Each row of a before or after table is a point. One or more steps were done to the points. Then noise was added and the rows were shuffled. The steps act on how far a point lies along the listed directions, d1 being the first. Write out the steps. A step turns or swaps two directions, mirrors them in a line or flattens them onto one, adds a multiple of one to another, or multiplies one. Angles are multiples of 10 degrees, from the lower direction toward the higher: turns from -170 to 170, lines from 10 to 170 but not 90. Use the fewest steps. Two steps may share a direction if one is a turn and the other turns, adds or multiplies; they go together, in the order done. Otherwise the lowest direction goes first.
In the rows, 128 means zero.

Directions:
(1): [172 140 149]
(2): [133 166  96]
Before:
[[158 122 142]
 [151 139 132]
 [146 135 141]
 [135 102 144]
 [142 128 141]
 [163 147 126]
 [121 120 124]
 [132 136 133]
 [123 149 109]
 [125 147 113]
 [140 121 139]]
After:
[[174 132 159]
 [224 180 142]
 [143  83 168]
 [115 166  85]
 [210 128 175]
 [195 158 147]
 [164 118 159]
 [104 112 118]
 [187 144 162]
 [121 162  93]
 [145 141 137]]
Steps: multiply d1 by 3; multiply d2 by 2

Directions:
(1): [101 172 165 141 106 152 161 148]
(2): [160 151 140 162 103 128 115  72]
Before (9 x 8):
[[151  61  93 104 163  99  74 119]
 [142 145 133 138 123 124 133 130]
 [148 120  99 132 127 123 118 110]
 [145 177 140 150 117 135 132  92]
 [151 174 127 173 108 134 118  97]
 [134  87  87 102 155 122  96 159]
 [130  44  54  88 186  69  85 123]
 [149 139 123 146 109 144 125 107]
 [119 169 160 148 111 135 141 122]]
After:
[[ 33 142 142  96 148 133 179 222]
 [ 93 152 140 121 123 155 144 189]
 [ 75 116 146  87 149 141 146 206]
 [160 111  82 130 150 106  91 114]
 [148 130 121 130 132 112 129 124]
 [162 123 124 136 134 110 105  86]
 [161 114  91 123 152 107 102  99]
 [120 122  95 111 135 130 135 153]
 [145 100  97 122 129 126 113 122]]
Steps: turn d1 and d2 by 100 degrees

Directions:
(1): [144 140  86 137 142 166 143 100  86 176 103 105]
(2): [122 177 149  90  83 156 137 136 160 162 109 141]
(3): [126 122 180  99 146 159  97  88  92 131 160 149]
(4): [149  98 120 158 108 196 100 142 161 118 146 115]
(5): [204 148 161 134 133 107 115 161 114 144 134 105]
(6): [ 91 138 126 128  84 115  81 137  95 126 133  73]
Before:
[[114 135 133 104 162 142 151 105 116 135 114 150]
 [112 124 151 105 142 148 129 108 150 121 141 155]
 [ 67 180 167 110  66 139  96 142 138 117 124 116]
 [144 127 179 130 125 130  69 142 109 116 164 110]
 [179 165 125 128 133 131 148 142 123 147 101 137]
 [ 76 165  89 121 103 122 137 153 130 156  91 108]
 [ 83 180 150 106 100 147 103 113  75 180 110 112]
 [118 144 146 112 125 173 128 124 165 124 135 158]
 [145 135 112 131 102 127  84 134 105 149 136  76]]
After (9 x 12):
[[108 170 104 117 171  81 216 114 135 161  70 190]
 [131 114 112 136 158 149 127 102 100 137 131 105]
 [158 137 112 126  94 160 129 157 200 141 125 137]
 [ 80 140 152  89 168  89 160 126 146 118 126 197]
 [153  93 106 172 161 199 109 116 131 116 148 120]
 [136 131 117 146 145  63 139 153 129  91 117 136]
 [168 151 155 127 176 173 173 103 137 145 116 188]
 [ 83 139 103 114 167  75 157 109  82 126 102 124]
 [191 149 121 151 113 191 114 157 149 169 116 102]]
Steps: turn d1 and d5 by -40 degrees; turn d1 and d3 by -110 degrees; turn d2 and d6 by -120 degrees; multiply d4 by 3

Directions:
(1): [155 128 109 175 164  86 119  72 122 130  94 160 129 143 126 183 116 130]
(2): [144 111 135 163 159 157  99 117  98 126 157  86  51 100 117 124 117 130]
Before:
[[105 141 109 103 105  91 160 128 162 122  87 175 215 150 143 148 134 128]
 [122 128 126 113 128 148 116 150 104 123 137 112 109  79 115 100 131 137]
 [102 153 116  81  79 107 178 146 167 124 118 155 228 153 141 107 153 128]
 [122 115 133 135 122 153 128 145 126 117 136  95 108 116 139 119 135 108]
 [133 159 100  95 115  74 155 107 144 120  82 192 223 158 123 150 133 112]
 [159 135 120 183 162  99 117  78 138 124  98 168 129 147 121 187 106 117]
 [ 94 159 148  57  94 110 165 167 160 157 122 185 201 151 140 114 148 112]
 [111 164 120  72 103  87 158 149 169 125  99 190 222 165 151 127 150 115]
 [129 116 136 123 128 127 137 137 122 118 125 130 119 124 122 133 110 129]
 [137 155 116 141 133  85 142  88 145 125  92 185 183 162 132 152 143 123]
 [122 147 122 110 109 135 141 147 136 128 132 120 151 129 140 114 126 107]
 [105 139 105  59  93 116 159 160 153 129 115 166 212 146 141 100 151 129]
 [117 123 152 104 105 157 101 179 139 120 169 102 106 103 123  81 117 118]]
After (13 x 18):
[[122 120 153 112 113 163  92 176 134 116 175  90  86  96 120  83 116 119]
 [119 146 127 114 114 135 139 142 136 129 132 114 151 132 142 115 128 106]
 [134 162  99  86 109  69 161 109 148 122  79 197 233 162 123 152 134 111]
 [107 151 118  86  81 107 174 145 161 126 121 147 221 150 139 106 153 131]
 [153 140 121 174 154  96 130  81 145 124  90 182 148 153 124 189 109 119]
 [127 119 137 126 126 127 134 137 120 116 124 127 118 123 121 133 107 132]
 [120 112 134 139 126 156 124 144 125 113 137  92 100 115 141 120 134 110]
 [124 127 128 116 130 155 113 152 101 128 142 111 103  77 113 100 129 137]
 [108 135 106  63  93 126 157 161 146 130 116 161 204 142 138 100 151 124]
 [134 155 116 138 128  83 150  89 152 128  86 196 195 170 137 152 144 124]
 [ 98 156 149  63  96 116 160 168 158 157 129 182 193 146 142 117 148 113]
 [104 141 108 106 104  86 165 129 165 127  82 179 217 153 141 142 136 130]
 [111 160 120  75 102  83 156 148 172 120 104 194 222 165 147 127 148 114]]
Steps: add -0.3 times d1 to d2

Directions:
(1): [151 128 104 150 144 136  86 176 148 128 120 109  73 137 144 109  91 124
 109 104 104 192 118 108 118 198 115 115 110  87 166 122]
(2): [116 114 117 111 137 144 175  88 114  94 119 126  91  50 135 117  99 146
 120 144  88 184 157 158 155 105 165 101 143 100 108 128]
(3): [133 135 161  55 160  97 130 118  97 117 109 113  68 133 169 124  94  88
 148 119 120  97 115 133 155 124  98 146 133 163 165 177]
(4): [ 84 123  74 157 177 107 101 101  65 128 154 106 144 103 159 141 145 120
  72  91 142 102 145 128 150 132 102  98 131 139 151  96]
(5): [121 186 139 123 117  89 143 131 114 160 163 113 145 114 131 136  72 136
 111 109 133 131 110 192 129 169 164 196 102 130 102  98]
(6): [165 142 172 152 191 127 131 131 149 125 148  76 129  88  88 104 138 124
 164  69 145 124 133 124 117 139 143  81 113 166  89 146]
Before, 8 rows:
[[173 128 159 126 133 132 153 141 161 129 121 119 113 130 102  94  93 135
  161 121 116 182 112 136 109 157 155 115 104 119 116 140]
 [ 97  92 103 105 159 131 154  72  89 101 131 147 143  96 150 131 187 118
  134 124 144  62 156  97 153  56 127  70 156 162 115 133]
 [163 114 139 149 130 142 127 156 179 133 136 128 153 160 119 106 130 140
  109 132 136 130 127 115  94 139 127 129 105 120 128 112]
 [114 100 132 137 173 143 151  88 101  95 137 111 135  81 114 141 167 145
  131 129 134 123 159 112 134  82 128  55 153 156 116 142]
 [ 97 144 150  81  87 124 160  86  99 132 134 152 139 142 140 135 113 123
  137 166 130  80 131 127 131  88 128 169 133 159 116 141]
 [143 141 132 163  86 161 145 140 161 138 134 145 130 103  95 141 104 145
  124 141  98 180 147 154 101 141 174 144 126  90 124 106]
 [178  83 132 153 103 181 112 156 182 112 102 157  85 152 129  96 129 149
  155 154  89 209 131  88 116 148 135 108 101  92 131 159]
 [107  93  82 135 195 118 116  94  63  95 138  86 116  73 167 130 161 111
   96 106 115 112 162 113 178  96 115  52 144 127 135 127]]
After (8 x 32):
[[112 106  75 157 162 121 105 126  88 134 137 119 137 143 152 119 130 120
   91 100 135 137 125 107 128 151  98  91 116 123 172 105]
 [132 111  76 200 109 161  73 166 144 143 127 146 121 154 127 147 144 124
   84 120 109 165 145  92  97 164 109 107 129  79 192  96]
 [ 92 129 149  81  91 131 169  67  94 119 128 163 148 140 136 140 132 125
  144 177 134  60 135 116 140  60 124 153 146 168 112 152]
 [137 108  99 155 151 141 132 136 144 117 143 117 128 113 145 101 101 149
   66 125 115 172 147 130 116 157 135 114 110  90 142  90]
 [117 130  69 186 123 119  65 153 109 158 158 134 116 160 180 122  92 138
   63 110 114 177 117 130 135 218 111 168  80  91 165  91]
 [140 167 173 141 145  99 131 135 130 152 169 102 175 141  96 152 134 137
  151 103 169  93 111 143 105 138 143 142 117 183 108 135]
 [142 174 184  89 118  93 175 111 138 149 161 135 176 132 104 130 137 121
  181 108 168  43 109 150 119 105 177 173 112 186  61 134]
 [193 169 206 114 135  96 129 170 165 156 150  84 152 159  95 120 134 111
  194 103 153  81  99 138 119 139 154 150 106 167  69 160]]
Steps: add -1 times d3 to d1; turn d2 and d5 by -170 degrees; mirror d4 and d6 in the line at 70 degrees

Directions:
(1): [150 140 119 143 121 125  70 147 158 136 116 140  83 154 111 179 108 156
 103 116  78 188 106 178 118 107  78 147 135 132 143  91 148 142 154 107
 107 134  64 145 100  88  97 104  86 148 150 142 139 143 106 135 139 178
 166 156 133  85 169 118 103  91 157 149]
(2): [113 100 100 115 165 133 131 100  70 169 134 153 127  76 114  89 148 161
  95 175 143  87  89 145 120 112 109 131 127 115 162 113 110 171 141  42
 182  71 107  97  99 165 131 145 109 138 138 149  93 128 101  83 149 125
 104 138 122  85 148 139 125 130 119 147]
(3): [142 125 139 139 122 168  83 169 116 153 185 114 128 134 157 116 135  93
 116 146 144 133 125  80 169  98 189 112 132 134 120  62 151 141 115 101
 155 107  74 124  87  72 130 110 127 128 150 158 155 120 185 134 183  93
 163 134 142 158 113 144 137 164 131  76]
(4): [207 105 124 100 126 146 151 130 150  69 129 102  90 109  97 122 137 161
 107 134 142 129 152 163 101 119 147 116 131 102 128 115 152 126 139 129
 105 122 165 110 125  62 123  95 135 113 117 174  22  97 165  88 116 151
 151 120 119 118  95 141 149 129  75 125]
(5): [137 166 142  82 130 123 144 155 125 131  89 101 121 138 141 145 108 131
 117 115 144 119 125 113 127 137 168 127 115 137 127 133 135 135 132 148
 163 141 156 155  60 135  94 113 157 122  95 160 137 164 128 152 208 183
  35 153  96  75 159  81 122 134  87 100]
Before:
[[138 141 112 114 129 121 126 129 122 137  97 139 119 134 111 151 123 153
  112 125 114 130 114 158 116 133 104 139 128 123 140 137 133 139 144 119
  135 125 122 152  99 141 102 119 114 133 120 140 117 152 102 130 155 172
  105 149 112  74 160  91 118 115 116 134]
 [154 112 120 118 136 131 162 117 133  98 124 112 127 108 104 101 138 140
  130 140 154 110 135 151 122 134 132 114 121 117 133 135 129 128 129 131
  119 118 162 115 136 119 131 121 140 112 120 134  76 109 138 101 110 135
  134 120 124 129 110 125 139 132  96 130]
 [143 129 140 109 127 134 152 135 128 121 126 112 133 116 131 108 137 111
  127 129 146 107 137 107 124 136 173 112 128 139 125 137 125 118 117 151
  135 135 166 129 123 130 134 120 156 113 109 130 115 127 147 141 142 123
  107 117 114 147 111 120 133 148 107 105]
 [126 135 126 134 123 110 135 136 153 118  98 135 117 144 106 158 125 132
  129 106 114 157 137 145 114 143  72 152 131 141 134 155 123 117 132 152
  106 148 133 133 150 145 115 130 120 138 125 105 143 135 100 140  97 158
  128 126 126 117 153 126 106 102 157 161]
 [119 132 143 136 110 129 128 135 148 119 150 126 139 146 139 128 122 111
  138 108 125 128 138 112 138 140 138 120 134 129 121 127 124 115 113 154
  113 135 127 128 149 118 137 129 135 120 128 112 145 121 141 132 122 117
  148 136 137 147 110 137 139 134 131 116]
 [115 129 127 116 122 115 160 120 132 119 130 131 156 126 129 107 123 114
  130 130 151 105 145 103 124 129 142 128 120 129 124 154 119 116 123 147
  125 133 159 130 143 144 136 128 148 121 121 113 134 133 136 122 110 112
  110 117 124 145 118 131 135 137 123 125]
 [135 119 136 124 128 117 149 129 134 113 124 130 132 114 112 110 132 130
  131 132 148 110 129 130 121 138 135 122 129 115 126 140 129 127 141 130
  128 129 145 132 128 135 129 128 142 125 118 127 104 120 130 116 111 127
  124 119 125 136 115 131 138 141 107 122]
 [ 97 131 118 146 130 107 105 111 123 148 111 155 128 147 123 150 120 133
  141 112 101 148 111 144 126 137  68 129 138 137 131 137 110 130 133 136
  111 136  95 147 136 148 135 143 107 147 142  98 170 138  94 142  98 133
  140 135 137 122 151 126 113 109 172 159]]
After:
[[109 134 134 118 116 113 161 124 135 113 131 127 159 131 132 107 122 107
  133 125 146 109 147 100 122 132 142 130 121 133 122 155 119 110 122 153
  122 139 155 131 144 144 136 128 152 117 119 107 143 135 137 131 109 111
  109 115 128 148 115 132 136 136 127 122]
 [157 117 138 117 124 121 155 135 142  94 127 122 123 117 102 112 129 137
  127 128 149 116 140 140 117 138 142 121 128 111 123 139 137 121 140 136
  116 135 157 127 132 114 130 121 146 121 116 136  76 113 138 110 108 131
  134 115 123 138 106 138 146 138  92 117]
 [145 147 118 116 122 122 125 136 136 129  96 135 119 150 115 161 115 148
  118 111 107 137 122 154 117 137 110 137 128 129 133 140 139 129 140 140
  121 142 128 157 107 134  98 117 120 132 121 137 126 151 108 140 147 169
  113 148 115  89 156  90 118 112 120 128]
 [156 119 136 105 129 138 156 128 133 112 127 107 128 106 119 102 142 122
  119 132 147 104 140 111 120 133 173 105 130 131 126 134 130 121 124 147
  138 128 173 126 118 118 130 110 155 110 108 145  92 117 154 129 141 126
  109 114 111 140 105 120 142 151  94 108]
 [109 130 139 140 115 128 129 133 140 130 152 133 143 139 137 125 124 112
  141 114 129 128 132 111 141 140 135 119 134 129 123 126 123 119 116 146
  119 130 122 126 143 127 138 132 134 122 129 110 152 123 136 130 126 114
  142 137 137 145 117 137 136 134 136 116]
 [209 102 119  97 133 141 179 122 154  56 122  89 104  99  85 103 141 156
  121 136 162 117 157 175 108 129 146 104 124 101 131 129 148 122 132 146
   95 121 189 107 140  71 127  96 146 103 111 162  11  89 163  78 100 150
  157 114 120 128  85 131 153 137  63 126]
 [116 152 140 144 104 105 127 148 173 112  99 128 126 168 119 176 114 109
  145  88 104 178 155 130 123 153  81 154 130 154 117 167 126  95 122 194
   83 174 135 152 164 143 115 127 129 132 123  83 180 143 102 170  90 157
  133 122 131 140 151 120 100 100 174 151]
 [ 50 156 129 167 123  97  90 118 126 177 112 164 150 173 151 167 109 104
  166  95  89 157 107 115 143 147  63 136 132 157 124 147  98 118 123 158
  111 152  78 164 145 180 135 162 109 154 144  61 248 159  79 180 100 117
  131 143 147 143 164 118 100 110 213 157]]
Steps: add 1 times d3 to d2; multiply d4 by 2.5
